Every row gives one point. To make a cloud, some directions were put in groups of two or more. Within a group, all points are equally far from the middle, so they leave a hole (a ring in 2 directions, a hollow ball in 3). The other directions are filled evenly. Then the cloud was stretched, turned, moved and blurred a little. How many holes are there, and how many directions does each take, smallest first?

Cloud:
[[-42   8  -8]
 [-15  12  41]
 [ 15  31 -40]
 [ 36  11  32]
 [-15 -25  26]
 [-52 -41  18]
 [-43  14 -41]
 [  9  10  14]
 [-29 -18 -18]
 [ 20 -29 -25]
 [  5  -8  -1]
 [ 27  -7  -4]
 [-31 -37   6]
 [ 12   2  41]
 [ 42  26   6]
 [ -7   8 -51]
 [-60  -9 -16]
 [-38  -9  50]
 [-34 -22   4]]
Holes: 0

Cloud, 29 rows:
[[-15   7  -3 -40]
 [ 25 -16 -28 -16]
 [-13  33 -18 -23]
 [ -3  11  17  41]
 [ 18 -36   0  11]
 [ 14 -19  26   4]
 [  7 -60  -2 -40]
 [  8 -49  10  -1]
 [-20   7  33  15]
 [  2   5  31 -13]
 [-24  60  15  22]
 [-21 -18 -38 -17]
 [ -4 -12  33  -5]
 [ 26  33  -6  -3]
 [ 19  -4 -29   5]
 [-22 -24  -2 -46]
 [-18   4  26  31]
 [ 26 -27  -4 -37]
 [  9  27  29  31]
 [  5 -14 -24 -45]
 [-14   8  24  37]
 [ 16 -37 -28 -40]
 [-10  59  18  38]
 [ 10   9  15  37]
 [-28 -31 -19  10]
 [ 15 -23 -17 -46]
 [  9  31  28  28]
 [-15  26   8 -28]
 [-33 -21  11  15]]
Holes: 1 (4)
